Rows are points. The points of each table are mixes of a few directions, plus a little noise. How many directions does each table use, and how many do they share? Where both have some left over, give the other angles between the two spaces (their principal angles), to ten degrees, smallest first.

First:
[[ -4  44]
 [ 11 -98]
 [ -3  24]
 [ -5  45]
 [  2 -14]]
Second, 6 rows:
[[ 27  14]
 [ 47  24]
 [-28 -14]
 [-75 -37]
 [-31 -16]
 [ 60  30]]
Directions: first 1, second 1, shared 0; angles 70

First:
[[  2  -2   7]
 [-17  13 -50]
 [ 34 -27 102]
 [-25  19 -73]
 [  5  -4  15]]
Second:
[[  9  -7  28]
 [  0   0   0]
 [-18  13 -52]
 [-24  19 -72]
 [ -6   5 -19]
 [ 39 -30 115]]
Directions: first 1, second 1, shared 1

First, 8 rows:
[[  5  -8   3   2  -3   3]
 [-34 -33  17 -23  -8 -51]
 [ 64 -54   5  36 -22  49]
 [ 15  55 -13  14  16  43]
 [-52  13  34 -30  10 -39]
 [ 28 -73  23  13 -24   3]
 [-19  28  -1 -10  11  -8]
 [ -6  70 -68  -1  20   1]]
Second:
[[  -1    0    9    0    1    3]
 [  -3   -1   31   -2    1    8]
 [   9    2  -73    5   -2  -20]
 [ -10   -2   79   -4    3   22]
 [ -10   -2   76   -3    2   22]
 [  15    3 -121    5   -4  -34]]
Directions: first 3, second 1, shared 1

First:
[[-31 110  32 -29 -88  -1 -77  40]
 [-16  56  16 -15 -45  -1 -39  21]
 [-11  39  11 -10 -31  -1 -27  14]
 [ 28 -96 -28  26  77   1  68 -35]
 [ -3   9   3  -3  -8   0  -7   3]
 [-24  85  24 -22 -68  -1 -59  31]
 [  4 -15  -4   4  12   0  11  -6]
 [ 13 -46 -13  12  37   1  32 -17]
 [ 15 -51 -15  14  41   1  36 -19]
 [ 26 -91 -26  24  73   1  64 -33]]
Second, 9 rows:
[[-79  -6  31  14  50 -17 -14  28]
 [-55   8  77  17  41  -6  27  38]
 [-34  44  32  -8  78 -55  14   8]
 [ 71  -9 -35  27 -48 -48  -1 -37]
 [-49 -21  18  10 -25  55  18  20]
 [ 66   3 -59   1 -23 -47 -22 -42]
 [-31   5  19 -27 -20  95  41  20]
 [ 72 -28 -14 -19 -38  38 -40   1]
 [ 38   4 -69 -16 -16 -15 -24 -36]]
Directions: first 1, second 5, shared 0; angles 80

First (8 x 11):
[[-16  13 -39  12  34  22 -29 -50 -12  19 -19]
 [-11  16  14 -51 -28 -86  37 -14  -7 -89  72]
 [ 36 -39  35  53  -9  88 -10  86  26  95 -73]
 [ -1   1  -2   1   2   1  -2  -2  -1   1  -1]
 [-10  11  -9 -14   2 -24   3 -23  -7 -26  20]
 [ 10  -5  40 -31 -41 -53  40  38   7 -52  45]
 [-17  19 -17 -25   4 -41   5 -41 -12 -45  34]
 [  8 -14 -22  55  35  93 -44   5   5  96 -79]]
Second, 9 rows:
[[ -16   -8    4  -19  -28  -28   60   -3  -30  -61   42]
 [ -42   -1  -57   15   21   34   29  -69  -59  -20    0]
 [ -25    8  -65   38   55   68  -39  -69  -25   52  -51]
 [   4    3   -5    9   12   13  -23   -3    9   24  -17]
 [  21    4   14    6    9    6  -42   21   33   40  -24]
 [   2  -15   54  -49  -73  -82   96   49  -14 -108   86]
 [  -5    5  -26   19   29   34  -32  -25   -1   38  -32]
 [  52    4   67  -14  -20  -35  -45   82   74   35   -7]
 [   9    0   14   -5   -7  -10   -2   16   11    1    3]]
Directions: first 2, second 2, shared 1; angles 50

First (11 x 12):
[[   0    0    0    0    0    1    0    1    1   -2   -1   -1]
 [   3    0   -2   -1    0   -1   -3   -6   -7    7    3    0]
 [ -20    5   11    2    3    6   21   33   40  -36  -17   -5]
 [  29   -7  -18   -4   -4   -9  -33  -51  -61   55   26    8]
 [  -5    1    3    1    0    2    5    8    9   -9   -4   -2]
 [  42  -12  -26   -6   -5  -13  -47  -73  -87   79   38   10]
 [   9   -3   -6   -1   -1   -3   -9  -16  -17   17    7    3]
 [ -58   15   35    7    7   18   65  100  121 -109  -53  -15]
 [ -35   10   21    5    5   11   40   61   74  -67  -32   -9]
 [  16   -5   -9   -2   -2   -4  -18  -29  -35   30   15    5]
 [  18   -5  -12   -3   -2   -5  -21  -32  -38   34   16    5]]
Second:
[[-23  63 -22  -2 -56 -54  55  11 -36   8  42 -20]
 [ -6  14  -2  16  21  50  -4  42 -18  26 -29   2]
 [  0  34  -1  14  23  51  20  48 -28  23 -40  -2]
 [  3  35  -3 -10   3  -8  37  10 -16  -3  -4  -3]
 [-12 -19  -8   1 -59 -67  -9 -42  15 -13  51 -13]
 [ -9 -38   2 -24  18 -19 -43 -23  24  -9  44  18]
 [ 27 -25  17  36  12  59 -11   6  11   4 -78  -7]
 [ 18 -63  19 -30  37 -13 -44 -51  48 -34  14  22]]
Directions: first 1, second 4, shared 0; angles 70

First, 9 rows:
[[-29  13  15  -3   8   3 -11   3 -21 -30  -6  -7 -16 -12  21  12 -18  21]
 [-15 -44  19 -22  37 -43 121  60 -19 -43   1  31  23   5  32 -21  36 -59]
 [-12  14   2  16   1  10 -17 -18   6   5  -4 -16  -2   8  -9   8  -1  12]
 [ 30  21   5  -5 -20  20 -44 -29  31  37 -30   1 -14 -30 -18 -19 -17  -1]
 [ 10 -12  -6  17   7  -6  32  -4  22  22   3  -3  23  26 -22  -9  31 -27]
 [  0  -2 -17  -2  -9   1 -22   4 -16  -7  23  -2  -3   7   4  17  -9  22]
 [  9   2  -8 -25 -16   3 -34  10 -21 -12  10  12 -19 -24  19   8 -29  23]
 [ 24   6 -10  -4 -18  10 -34 -13  12  24  -1   3  -6  -9 -13  -3 -10   7]
 [-17   3  -2  27  10   3   9 -13   8   5   5 -20  13  30 -15   9  19   1]]
Second, 8 rows:
[[  3 -29 -30  -2  -7  26 -21  25 -38 -12  -7 -26   8  15  27  -7  -1   9]
 [ 18 -24 -29 -12 -20   7 -30  23 -27  -4  15   8   3  -5  18   2  -6  10]
 [-13 -14 -18   1   8  21   1  14 -33 -20  -3 -38   4  28  18   3  -3  17]
 [  2  46  64  17   9 -33  30 -49  88  40 -29  48  -6 -45 -47 -17  18 -48]
 [ 18  -6   3   6 -14   3 -16  -1  18  21 -22  21   7 -25   1 -20   9 -25]
 [-13  14  -3 -15   9 -21  16  -2 -13 -23  48   0 -14  20  -9  36 -17  36]
 [-20  22  20   4  20 -10  29 -18  14  -7   4  -9  -7  12 -17  11   0   6]
 [  5 -10  -8   1  -6   9 -10   8  -7   2  -8  -3   5  -2   8  -8   2  -4]]
Directions: first 4, second 3, shared 1; angles 30, 90

First:
[[  14  -31    0  -13   82   20   16  -18   61   59   67   11    4  -63
   -29   51   11  -16    5  -21]
 [  16   44  -35   60  -24  -37   22   48   33 -119  -18  -34   17  -33
    84  -21   -2   13  -35  -26]
 [  58  -22   -3   26   88  -44   23  -16  -11    2  -23   14  -11  -92
    28    0   63  -26    1   16]
 [ -30   45   30   15   20   -5  -38   23   44  -39   57  -20    9  -11
    13   11    7  -23   57    3]
 [  -5   -5  -19   -5  -74    5   11    5  -34  -13  -62   -8   -1   63
    -4  -22  -28   36  -38   12]
 [  28  -14   19   -3   25  -31   -8  -28  -85   21  -49   30  -23  -18
    10  -37   45  -24   18   29]
 [ -55  -18   24  -85  -71   67  -38  -43  -79  103   36   47  -10   97
   -59  -30  -55   -7   14  -37]
 [ -53   24  -11  -15  -85   43   -9   28   44  -18   25  -28   20   83
   -24   15  -67   37  -14  -18]
 [  28  -22   -6   16   40  -16   21    2   30    3  -29  -15   -2  -28
   -17   33   26   12   -7   40]]
Second, 8 rows:
[[ -23  -53   46   -8   -3  -52    4   20  -39  -11  -74   -9   36   48
   -34   -6   37  -40   -7    0]
 [  16   12  -13   43   20  -28    7  -11    8  -41   31    1   -1  -62
    53  -23   35  -17  -17  -30]
 [  53   51  -67   70  -46   14   -3  -76  -15  -14   18    0  -80  -50
    51  -35   26   82  -26   77]
 [  13   18  -18   14   -3    9   -1  -15    7   -3   20    2  -18  -21
    18   -5   -1   17   -3    7]
 [ -57  -32   51 -117   13   55   -9   71   23   75  -18    4   52  104
  -100   66  -92  -25   51  -26]
 [  -5   22  -11  -39    4   54   -6   12   31   37   39    7   -5    9
   -16   28  -58   19   24   -6]
 [  -5  -22   24   33   51  -66   13   23    7  -61   15   -2   46  -59
    49  -22   56  -76  -19  -81]
 [   9    3  -12    3  -36   12   -6  -24  -22   18  -31   -2  -29   31
   -20   -3   -2   41   -2   57]]
Directions: first 5, second 3, shared 1; angles 30, 80

First, 11 rows:
[[  13  -61  -93  -10  -76  -22   58   -5  -22   65   25  -40   17   -5
   -31  -38    3  -25    3  -35  -41   41   30   38   17  -65  -37   -8
    10  -25  -77   16]
 [  12  -22  -40   -9  -40   -7   26  -16  -13   24   10  -21    1   -4
   -18  -19    3   -4    5  -21  -15   17   13   23    9  -31  -15   -4
     0  -11  -30   10]
 [  22   17   21  -10   20   24  -25   -6   -7  -21    0   27    1    3
    41   16  -12   12   12   17   17   -9  -10   -8  -27   39    7    7
   -13   14   13    2]
 [  18   20    3  -19  -42    2   10  -68  -12  -21   -8  -29  -37  -11
   -41  -19   17   34   14  -35   12   -6    2   35   24  -24    8   -7
   -18   -7   22   13]
 [  -4   15   34    8   47   13  -30   28   10  -18   -4   33   10    7
    40   25  -12   -3   -2   31   13  -13  -13  -28  -24   43   10    8
     0   15   18  -10]
 [ -56   11   27   30   17  -33    8   18   32   -5  -19  -25  -16   -2
   -61   -3   23   -6  -28   -9   -4  -12   -1  -13   44  -30   13   -8
    20   -9   31  -16]
 [  27   41   54  -13   41   37  -47  -15   -5  -48   -7   42   -7    4
    57   28  -14   26   17   28   35  -24  -22  -16  -37   66   20   10
   -22   23   41    0]
 [  22   11   27   -5   52   33  -41   31   -4  -17    6   55   24   11
    84   33  -28   -3   10   45   17   -9  -15  -31  -55   70    5   14
    -9   23    4   -4]
 [  -1  -11    4    8   40   10  -19   50    4    9    8   35   31   10
    54   22  -21  -22   -3   35   -3    2   -5  -30  -34   38   -5    9
     7   12  -15   -8]
 [  34  -39  -69  -22  -63   -1   36  -24  -29   39   21  -22   10   -4
    -4  -27   -4   -6   15  -26  -22   29   20   36   -1  -35  -27   -3
    -5  -14  -57   19]
 [ -87   16   33   43    5  -58   24    8   47   -6  -32  -57  -36   -8
  -121  -17   45   -4  -43  -31   -9  -16    2   -6   85  -69   20  -18
    31  -21   49  -21]]
Second (8 x 32):
[[  15   20   37   -3   49   28  -40   19    0  -26   -1   46   13    8
    65   31  -20    5    8   38   21  -14  -17  -27  -42   62   10   12
   -10   21   19   -5]
 [ -60   41   70   32   45  -24  -16   10   41  -38  -32  -12  -30   -2
   -56   10   26   10  -28    1   16  -32  -14  -25   42   -6   31   -6
    14    0   70  -22]
 [  65  -28  -46  -32  -16   38   -6    1  -38   22   30   35   35    6
    86    6  -35   -7   31   19   -4   22    4    9  -61   38  -24   12
   -18   11  -57   18]
 [  35    3    6  -14   27   34  -29   13  -15   -9   11   45   22    8
    78   23  -27    0   18   33   12   -1   -9  -14  -52   57   -2   12
   -14   19  -10    4]
 [ -20   15   25   11   18   -6   -7    5   14  -14  -11   -1   -9    0
   -15    5    7    4   -9    3    7  -12   -6  -10   12    2   11   -1
     4    1   25   -8]
 [  10  -18  -31   -7  -30   -5   19   -9  -11   19    9  -14    3   -2
   -11  -14    1   -4    4  -15  -12   13   10   17    6  -22  -12   -3
     0   -8  -24    8]
 [  20  -43  -74  -15  -71  -14   47  -24  -23   45   18  -36    5   -6
   -30  -34    5  -10    8  -36  -28   31   24   40   16  -55  -28   -7
     1  -20  -56   17]
 [ -64    9   12   28  -21  -51   33  -14   32    0  -25  -62  -38  -11
  -117  -27   43    2  -31  -42  -11   -8    8   11   80  -75   13  -18
    22  -24   34  -11]]
Directions: first 3, second 2, shared 2

First (9 x 32):
[[ -3 -11  30 -16 -15 -27  -6   1   1  -2 -24  10 -29 -44  21  -2  12 -10
   10 -14   3   7 -27  -5   8 -11   3  17  20   0  -2  -7]
 [ 10  31 -82  43  38  75  16  -4  -4   5  65 -27  77 121 -55   6 -32  27
  -28  35  -8 -20  74  14 -22  30  -6 -47 -55  -2   5  20]
 [  3   8 -18  10   8  18   4  -1  -1   1  15  -7  18  27 -13   1  -8   6
   -6   7  -2  -5  17   3  -6   6  -2 -10 -12   0   1   5]
 [ -1  -6  17  -9  -7 -17  -4   1   0  -1 -13   6 -17 -25  12  -1   7  -6
    5  -8   2   3 -15  -2   5  -6   1  10  11   0  -2  -4]
 [ -4 -14  37 -20 -18 -35  -8   1   2  -2 -30  12 -36 -55  25  -3  15 -12
   13 -16   3   9 -33  -7  10 -13   3  21  25   1  -2  -9]
 [ -5 -15  40 -21 -19 -36  -8   2   2  -2 -32  12 -38 -60  27  -3  16 -13
   14 -17   4  10 -36  -7  10 -14   4  22  26   1  -3 -11]
 [ -1  -5  13  -6  -6 -12  -2   1   0  -1 -10   4 -12 -19   9  -1   5  -4
    5  -5   2   3 -11  -2   3  -5   1   8   8   0   0  -3]
 [  8  25 -67  35  33  62  14  -4  -3   4  53 -22  64  99 -46   5 -27  23
  -23  29  -8 -17  61  12 -18  24  -5 -39 -46  -1   4  16]
 [ -4 -12  32 -16 -14 -29  -6   2   1  -2 -24  11 -30 -46  21  -2  12 -10
   11 -14   4   7 -28  -5   7 -11   2  18  21   0  -2  -8]]
Second, 11 rows:
[[ -4  -6   7  -9   1  20   9 -12  13 -12  -4  -5 -10  -6 -12  -9 -25 -11
  -23   4 -15   4   8 -11   2 -10  -6  12   4  -4  11  -8]
 [ 16  18  -7  13  -9 -71 -34  43 -43  43   5  21  20  -3  51  32  85  36
   83 -19  55 -13 -37  35  -3  29  26 -21  -3  14 -36  23]
 [ 17  16   4  -9  -8 -40 -29  35 -32  40   5  14  11 -11  44  27  60  30
   68 -15  45 -13 -26  28   2  26  30   3   0  12 -25  18]
 [ -6   3 -36  25  19  47  22 -19  14 -20  23 -18  25  54 -45 -12 -43  -5
  -47  22 -28  -1  41 -10 -10  -3 -20 -23 -22  -7  14  -1]
 [-27 -26  -6  29   4  12  33 -39  33 -53 -16  -9 -18   6 -46 -32 -53 -40
  -74  12 -51  21  13 -34  -4 -36 -44 -23   4 -14  20 -22]
 [  4   4  -2  -6   3  15   0   0   0   4   6  -3   5   6  -2   2  -6   4
    0   2   0  -3   8   2   0   4   4   7  -4   0   3   2]
 [  4  -2  19 -38   3  56   9 -14  19  -5   0 -12 -14 -13 -12 -10 -44  -8
  -28   7 -17   0  21 -11   8  -6   6  43   6  -4  22  -9]
 [ -7  -5  -7  17   0 -11   5  -6   3 -12  -3   0   1   6  -9  -5  -2  -7
  -11   1  -9   4  -1  -5  -3  -7 -12 -17  -1  -3  -1  -3]
 [-11 -15  13  -5  -2  12  14 -19  19 -23 -14  -4 -20 -16 -15 -16 -30 -22
  -34   2 -24  10   2 -18   3 -20 -14   9  10  -6  13 -14]
 [ 19  15  15 -15 -14 -59 -37  42 -38  47  -3  21   3 -29  60  31  77  32
   85 -23  55 -12 -41  32   4  27  35   8   8  14 -30  19]
 [ -3  -3  -2  -2   4  19   9 -10  10 -10   1  -6  -2   5 -14  -7 -21  -7
  -21   6 -13   2  11  -7   0  -6  -6   3  -1  -3   9  -5]]
Directions: first 1, second 3, shared 1

First:
[[  29  -68  -47  -45  -11    0  -44   28  113  107   17   -7   49   53
    66  -42   26  -28    5  -59   36 -114   64   27  -61  -79  -34  121
   -14   14    8  -71]
 [  -6   26   15   20   -3    0   22  -15  -33  -30   -8    1   -5  -12
   -27   18  -12    4   -8   16  -10   28  -20  -11   22   33   10  -34
     0    9   -7   15]
 [   7   39   20   45  -28    3   54  -34  -24  -18  -19    0   32    2
   -46   38  -26  -11  -28    2   -7    1  -19  -20   30   71    6  -27
   -16   56  -30  -10]
 [ -14  -30  -13  -41   33   -3  -51   33    4   -3   17    1  -46  -14
    39  -34   24   18   30   11   -2   23    8   15  -22  -61    2    4
    21  -67   33   26]
 [  22  -36  -26  -17  -15    2  -14    9   71   68    6   -4   43   34
    31  -19    9  -21   -6  -40   22  -78   38   12  -32  -33  -21   76
   -16   27   -3  -52]
 [ -10   13   12    4    9   -2    3   -2  -30  -31   -3    2  -22  -16
   -12    6   -2   10    3   18  -10   36  -16   -3   13   10   11  -31
     8  -15    5   24]
 [ -18   28   22   15   11   -1   13   -9  -54  -53   -5    2  -32  -28
   -26   16   -8   15    4   30  -18   60  -30  -10   26   29   15  -57
    11  -17    1   40]
 [  -8   18   12   13    2   -1   13   -8  -28  -27   -4    1  -11  -13
   -18   12   -8    7   -1   14   -8   28  -16   -7   15   21    9  -30
     3   -2   -2   17]
 [  -4    5    3    3    2    0    2   -2  -11  -11   -2    0   -6   -5
    -5    2   -2    3    0    6   -4   12   -6   -2    5    7    2  -11
     2   -4    1    8]
 [  -1    4    2    3    0    0    3   -2   -5   -5   -1    0   -1   -1
    -3    2   -2    1    0    2   -2    5   -2   -1    3    4    1   -5
     0   -1    0    4]]
Second (10 x 32):
[[  12  -21   24   20  -13   31   27   13   15  -36  -23    3  -27   31
     0    2    5   13  -27  -22  -12  -26   17    9   24   45  -28    1
    25   23  -13  -25]
 [  -1   62   32   62  -24   -7   69  -40  -53  -44  -17   12   24  -16
   -80   39  -35  -13  -18   28  -22   47  -52  -51   37  119   22  -80
   -27   61  -11   18]
 [  -7  -23  -33  -48   21  -15  -55   15   22   47   24   -9    3  -10
    45  -24   17    0   27   -2   19  -10   19   22  -35  -94    4   44
     0  -48   15    6]
 [   0   -8   -5   -9    3    1  -10    4    7    7    2   -3   -2    2
    11   -4    5    2    2   -4    4   -7    8    8   -4  -20   -3   13
     4   -9   -1   -3]
 [   1   57   20   46  -39   22   62  -65  -47  -23  -37  -26   42    3
   -27   86  -35    8  -64  -13   12  -25    6   35   66    4   -3   21
     8   53 -102  -31]
 [  -7  -16  -27  -38   18  -15  -45   11   15   38   21   -6    4  -10
    33  -20   12   -2   24    1   14   -4   12   14  -30  -73    6   32
    -2  -39   15    8]
 [   6  -20   13    8    1    9    7   22   14  -22   -4   12  -25   14
    -5  -21    8    3    2   -3  -14    2   -1  -15   -2   45  -11  -20
     6    6   24   -1]
 [  -5   -1   -6   -7   18  -27  -17   19    1    7   23   20   -6  -19
   -17  -36    4  -15   39   27  -13   44  -31  -46  -32   34   21  -47
   -24  -13   62   35]
 [   3  -42  -13  -32   10   13  -34   27   36   17    4   -6  -21   18
    48  -22   22   11    4  -23   10  -35   35   33  -16  -60  -20   48
    22  -31    3  -17]
 [  -4   11   -5   -2    4  -12   -5   -6   -9    8    7    1   10  -12
    -7   -1   -4   -6   10   11    1   15  -12  -11   -7   -2   12  -10
   -11   -3    8   12]]
Directions: first 2, second 3, shared 1; angles 60
